Rows are points. Two turns around zero, p and q, are shown by what they do to some points. Write where each new point lands after one turn and then the other. Backwards means that the second turn is done in reverse. Each puzzle has new turns, and all numbers are rounded.
In the rows, zero is written as 128.

Turn p:
[157 145] -> [162 127]
[126  66] -> [94 76]
[138 155] -> [151 146]
[ 77 164] -> [103 185]
[143 110] -> [131 105]
Turn q:
[78 91] -> [ 72 102]
[148 159] -> [154 154]
[158 134] -> [159 128]
Where do these land?
p, then q: [ 88 185] -> [138 197]
p, then q: [123 137] -> [131 138]
p, then q: [156 150] -> [163 125]
q, then p: [131  81] -> [98 92]
q, then p: [142  87] -> [110  89]

Turn p:
[175 147] -> [179 129]
[ 74 134] -> [ 80 153]
[135 103] -> [125 102]
Turn q:
[183 176] -> [200 119]
[119 105] -> [105 120]
[108  93] -> [ 89 120]
[102 137] -> [118 153]
Where do these land?
q, then p: [ 69 118] -> [ 98 180]
p, then q: [169 149] -> [162  97]
p, then q: [147 117] -> [124 106]

Turn p:
[126 115 175] -> [127 109 173]
[151  98  76] -> [145 104  71]
[ 81  90 184] -> [ 80  88 181]
[138 164  80] -> [140 169  85]
[135 150 142] -> [138 147 144]
[138 151 111] -> [140 152 114]
Turn q:
[ 53 160 106] -> [ 84 189 166]
[167 119 110] -> [140 116  88]
[135 101 127] -> [118 104 119]
[157 133 169] -> [171 104 139]
Where do these land?
q, then p: [152 142 164] -> [169 109 136]
q, then p: [153 106 128] -> [129 104 104]
q, then p: [138 138 131] -> [142 131 125]
p, then q: [107 120 131] -> [112 129 144]
p, then q: [ 46 127 157] -> [ 93 142 207]
q, then p: [173 135  57] -> [125 163  51]

Turn p:
[141 157 119 113] -> [139 152 111 110]
[124  95 126  90] -> [107 103 143  92]
[136 153 174 115] -> [153 161 163 119]
[ 90 127  68 155] -> [ 81 121  78 159]
[149 107 154 166] -> [161 103 146 159]
Turn q:
[131 140 152 140] -> [128 143 147 145]
[115  98 109 131] -> [141  95 116 122]
[ 90 121 140 129] -> [110  99 141 145]
[176 142  31 122] -> [151 155  32  91]
[109 139 160 158] -> [127 129 154 170]
[135 147 132 103] -> [106 146 130 113]
[140 109 172 113] -> [133 130 176 111]
Where do these land?
p, then q: [198 170 141 154] -> [167 195 103  99]
q, then p: [ 93 115 103  99] -> [ 85  98 131 119]
p, then q: [ 81 118 140 107] -> [ 94 107 154 153]
q, then p: [113 127 117 155] -> [136 108 113 148]
q, then p backwards: [155 110 138 126] -> [149 135 148 113]

Turn p:
[155 130 124 153  97 104] -> [143 130 112 168 104 112]
[146 110  92  43 153  80] -> [173  59 100  64 125 108]
[134 131 103 167 123 170] -> [128 149 122 165 149 169]
[113 157 149  90 133 151] -> [127 152 145  80 117 141]
[142 136 118 145 206  97] -> [137 130 101 116 196  82]
[ 51 114 135 166  64 157] -> [ 43 134 141 163  86 175]
[151 143 160 104 100 105] -> [151 137 141 118  83  99]
[131 102 145 157 148 160] -> [119 133 163 152 163 136]
Turn q:
[164 122 120 207  68 195] -> [179 113 151 185  34 148]
[ 74 149 132 107 140 107] -> [ 74 141 106 124 154 138]
[115 127 117 102 150  94] -> [106 131 115 104 157 106]
[110 110  95 142 125  95] -> [100 113 121 129 118  85]
[157 109 107 113  60 203] -> [166  84 136 103  54 179]
[122 103 167 114 164 113] -> [127 117 145 134 187 128]
[154 152 167 106 135  98] -> [134 170 159 106 159 132]
[129 153 119 132 182 120] -> [140 155  91 137 160 110]
Where do these land?
q, then p: [106  86  95  63 109 178] -> [142  54 163 115 131 186]
q, then p backwards: [149 153 133 155 110  76] -> [131 154 190 145 125 124]
p, then q backwards: [145 171 138 147  94 148] -> [143 182 134 156 116 138]
q, then p: [109 103 124 173 159  98] -> [ 96 118 103 156 149  84]
p, then q backwards: [160 116 172 108 100 166] -> [175 124 165 146  85 132]
q, then p: [147 109 110 154 209 117] -> [156 109  80 149 174  79]
q, then p: [ 80 159 124  95 115 112] -> [ 90 130 113  87 127 165]

Turn p:
[153 143 137 153 117 167 172 131] -> [138  98 133 131 128 183 146 156]
[ 75 141  97 120 119 124 142 123] -> [ 78 131 122 139  95 120 145 116]
[156 167 152  93 171 134 136 162] -> [164 182 153 119 133 137 164 158]
[137 109 171 126 123 132 127 108] -> [148 116 155 119 146 141 115 101]
[152 131 102 175 148 165  94 133] -> [131 140  87 134 139 158  82 166]
[156  93 124  96 148 109 123 109] -> [147 134 113  86 156 106 135 106]
[119 169 140 186 134  71 126  89] -> [160 127  94 201 109 135 128  82]
[119  98 138 113 162  89 138 131] -> [125 146 127 129 168 102 153  99]
[ 94 128 118  98  83 129  87 131] -> [103 123 152 116  87  87  95 125]
[118 103 100 120  75 161 135 163] -> [ 87  84 144 108 118 113 118 173]
Turn q:
[ 88 129 175 150  95 153  82 124] -> [119 152 181 136 126 194 124 142]
[114  81 115 103 142 130 134 155] -> [100  89 111 120 142 128  93 137]
[124 163 102 102  94 154 113 149] -> [ 97 149 124  95  79 134 135 130]
[120 151 107 108 176 109 130  31] -> [136 161  85 145 177 128 163  47]
[133 128 111 123 110  74 134 150] -> [121 128 143 140 109  80  97 116]
[ 85  86 122 187 125 135 140 141] -> [ 98  82 164 170 147 138 145 154]
[150 159 132 126 175 129 105 113] -> [146 174  90 134 149 126 137 135]
[155 154 122 171 115  95 143 143] -> [151 138 149 154 105  81 144 144]
[150 155 135 100 128 139 141 117] -> [149 143 113  93 121 124 138 116]
[134 143 149 119 120 136 148 151] -> [140 128 142  95 124 119 128 145]
[154  60 138 118 128 154 138 135] -> [149  67 106 125 129 156 102 142]
Where do these land?
p, then q: [129 187 127 134 132 118 179 171] -> [144  89 168 110 115  94 164 170]
p, then q: [103  83 131 143 137 156  71 146] -> [ 93 187 123 148 155 151 100 142]
p, then q: [151 114 140 113  89 161  79 131] -> [135 153 121 125 111 156  63 137]
p, then q: [108 109 116 146  76 141 149  91] -> [108  83 135 146 131 174 112 103]
p, then q: [ 94 114 102 100 124  75 106  96] -> [122 143 144 157 129 107 127  55]
p, then q: [125 156 120 142 134 179 103 131] -> [103 151 134 112  94 156 130 159]
q, then p: [148 138 168 132 159  96 149 127] -> [179 158 109 130 148 118 141 133]
q, then p: [135 113 136  93 165 127 145 127] -> [125 161  99  99 137 109 130 125]
q, then p: [160 137 113 150 136 101 172 132] -> [156 104 106 143 152  97 156 116]

Turn p:
[185  98 109 110 149 112 162 196 128] -> [194 116 124 122 148 141 186 177 148]
[107 164 124 166  97 108 157 116  59] -> [ 99 158 134 170 101 116 128 160  58]
[130 113  92 176 149 121 145 142 151] -> [115 114  77 153 138 147 147 152 147]
[127 101 166  95 168  99 165 133 133] -> [129 105 165 125 157 118 190 110 135]
[ 98 183 160 141 127 178  80 104 113] -> [ 91 166 145 115 150 139  52 105 105]
[189 119 134 131 117 102 150 133 146] -> [173 135 133 165 124 114 152 136 161]
[ 85 171 163  93 138 153  72  52 129] -> [ 83 146 151  94 142  90  64  52 112]
[150 114  68 120 119 155 145 134 134] -> [165 134  74 112 107 144 141 131 126]
[139  83 105 161 109 142 107 132 105] -> [151  87 104 148 110 152 102 143 111]
[135 116 119  99 139  74 121 164 150] -> [136 104 139 105 130  95 159 162 166]
[ 61 147 168 117  96 162 105 103 159] -> [ 68 142 162  99 100 151  88  82 140]
Turn q:
[141 122 137 153 145 139 143 183  87] -> [143 124 120 152 119 120 154 192 106]
[ 90 138  86 152 172 116 100  83 135] -> [102 148  89 176 168 131 114  84 141]
[117 136  76 116  88 111 123 126 146] -> [119 128  89 108  93 124 113 102 162]
[130 120 185  80 128 114 215 198 112] -> [ 90 114 175  73 102  88 189 197  97]
[161  89 139 126 201 110  83 101 111] -> [153  82 123 160 206 110 123 111  97]
[150 109 142 104 141 199 166  90 190] -> [133 130 177  84 176 185 162 118 177]
[160 166 136 121 111  89 129 123 110] -> [156 148 125 111 107  89 129 107  98]
[ 94 114 123 162 101 158 105 113 168] -> [118 132 145 156 115 170  94 116 174]
[ 98 158 133 121 110 135  86 174 126] -> [118 149 118 125 111 118  69 168 128]
[173 128 146 149  86 123 130 105 158] -> [177 126 166 120 101 131 130  96 147]
[ 94 129 104 122 125 113 127 112  65] -> [ 99 128  80 141 112 140 129 116  79]
Where do these land?
q, then p: [130 140 118  94  99 163 127  90 158] -> [141 150 129  87 133 124 111  72 138]
p, then q: [125  89 120  31 129 129 142 119 139] -> [129  93 152  54 128 128 166  80 107]
p, then q: [152 141 116  71 134 139 130 108 130] -> [146 134 123  90 140 103 141  88 109]
p, then q: [107  98 124 192 165  82  86 135 119] -> [ 92  73 113 194 136 121 120 161 154]
q, then p backwards: [113 136 175 157 178  86 112 106 153] -> [145 155 192 140 151  97 122  85 109]
q, then p: [165 116 146 197 164  76  97 156 158] -> [125  99 132 216 151 106 133 163 177]
p, then q: [127 163 154 147 159 110 133 167 103] -> [109 149 138 149 149  98 135 180 111]
q, then p: [149 106 127 100  56 152 153  78 100] -> [181 143 139 110  85 151 119  65  89]
p, then q backwards: [106 141 161 147 127 154 122 188 132] -> [101 122 157 118 128 195 130 135 142]
p, then q: [116 128  85  99  86 135 184 115 136] -> [131 153 111  82  70 148 153 105 128]
p, then q: [124 122 103 203 151 175 139 156  90] -> [141 140  70 163 146 173 134 192 131]
q, then p: [121 157 107  98  87 134 110 118 118] -> [145 142 117  90 103 104  96 118 119]

Turn p:
[103 106  82  97 114 171  89 173 106 157  90] -> [166 125  75  88 126 119 145 187 100 171 119]
[107 143 148 129 100  98 101 105 185 116 160] -> [114 130 172 106  91 142  76  99 148 144 119]
[ 96  91 144 101 183 145 156 165 153 149 150] -> [123 111 144 134 175 116 142 157 176 182 162]
[130 178 135 148 164  89 132 116  97  92 138] -> [ 77 142 115 158 137 116  91 122 127  76 138]
[166 111 148 191  88  88 118 138 172 154 103] -> [167 133 190 169  91 103 123 111 108 132  74]
[154 174 126 154  99 157 143 111 103 155 175] -> [ 96 175 122 150 110 167 157  93  90 136 138]
[134  94 156 100 102 107 152 108 100 138 110] -> [145 116 147  96 129  92 165 104 122 102 147]
[119 166 134 102 185 149 146  97 166 127 120] -> [108 126 124 120 201 159  98 108 151 135 119]
[114 126 104 128 103 110 151 105  83 117 120] -> [113 111  91 118 106 104 148 102 115 103 135]
[128 161 125 111 171  90  74 102 116 126 112] -> [135 148 111 117 153 112  53 128 111  99 142]
[128 178 103 160  82 187 137 160 115  96 121] -> [ 85 137  96 133  95 178 163 159 102 125  76]
[115  78 156 153  86 149 123  88 130 113 139] -> [142  74 164 118  88 155 146 108 109 125 147]
[136 105 133 100 148 163 105 157 136 113 108] -> [157 121 128 110 150 147 133 181 142 128 129]
[162  78  97 118 166  91 164 168 129 142 146] -> [165 143 114 175 137  83 154 134 188 137 150]
Turn q:
[152 102 157 107 143  52 122 102 142 109 123] -> [141 149 201 103 167 116 131  99 116 145 147]
[153  94  83 112 106 157  92 120 124 152 111] -> [172  89 100 106 136 117 109 146 135 161  98]
[100 187 155 105 157 141 106 205 134 115 152] -> [106 160 154 142  86 155 127 202 147  74 137]
[132 108  84 114 144 105 131 100 109 114 121] -> [128 134 112  91 177 131 110 119 124 144 131]
[108 102 154 141 156 129 144 100 108 169 135] -> [ 86 104 141 154 142 152 130 105 132 163 118]
[128 140  83 213  94  81  94 130 150 129 182] -> [133 166 105 184 139  39  73 132 127 142 159]
[130 129 147 108 144 167 225 151 135 127 149] -> [101 119  99 129 107 176 204 122 142 123 178]
[103 111 142 130  75 129 106 118 125 118 108] -> [129  89 137 117 114  90 116 113 107 106 109]
[107 127 145 135 119 162 127 122 164 114  96] -> [130 116 125 126 106 115 151 105 155  97  95]
[137 187 160 101 140 122  86 110 126  95 154] -> [153 156 168 133 110 164  79 124 131  82 142]
[126 105 161 161 133 165 158 174 110 121 102] -> [112 109 115 163 129 133 194 146 108 107 104]
[160 144  65 110 124 126 147 103 111 172 104] -> [143 145  78  88 122 147 111 122 114 190 118]
Where do these land?
q, then p: [113  62  82 135 123 133 195 119 143 142 124] -> [139 111  93 136 154  91 131  77 176 179 151]
q, then p: [184  99 124  92 148 117 184 117 146 112 122] -> [123 159 125 135 179 155 169  85 159 137 155]
p, then q: [159 180 148 131 135 158  73 109 113 134 105] -> [141 131 112 135 135 185 104 162 102  83  97]
p, then q: [157 132  92 156 157 142 117 165 146 121 138] -> [143 157  94 163 111 103 141 149 134 133  98]
q, then p backwards: [ 89 173 101 148 115 125 185 141  79 123 150] -> [103 183 105 137 134 139 118 118  55 114 161]
q, then p: [167  84 139 176 103  95 163 136 156 164 134] -> [118 146 144 176 133  76 146  64 113 144 144]
p, then q: [ 91 139 154 134 115 139 123 150 131 108 101] -> [102 103 150 106 130 122 150 157 118 117 111]
p, then q: [ 81 139 134 128 161 119 118 122 173 141 120] -> [119 116 169 134 135 126 109 145 156 157  88]
p, then q: [ 75 170 123 127 128 146 119 100 138  79 155] -> [110  70 117 108 123 114  96 143 172 100 104]
p, then q: [115 118 118  71  78  83 106 101 116 131 117] -> [164 122 156  61 120 133  94 116 114 132 165]
p, then q backwards: [179 108 145 119 142 166  99 163 125 159 157] -> [197 144 135 119 163 107 131 166 130 126 151]
p, then q: [124 131 176 119 132 112  53 114  70 120 114] -> [143 113 158 132 152 151  92 182  86  80 165]
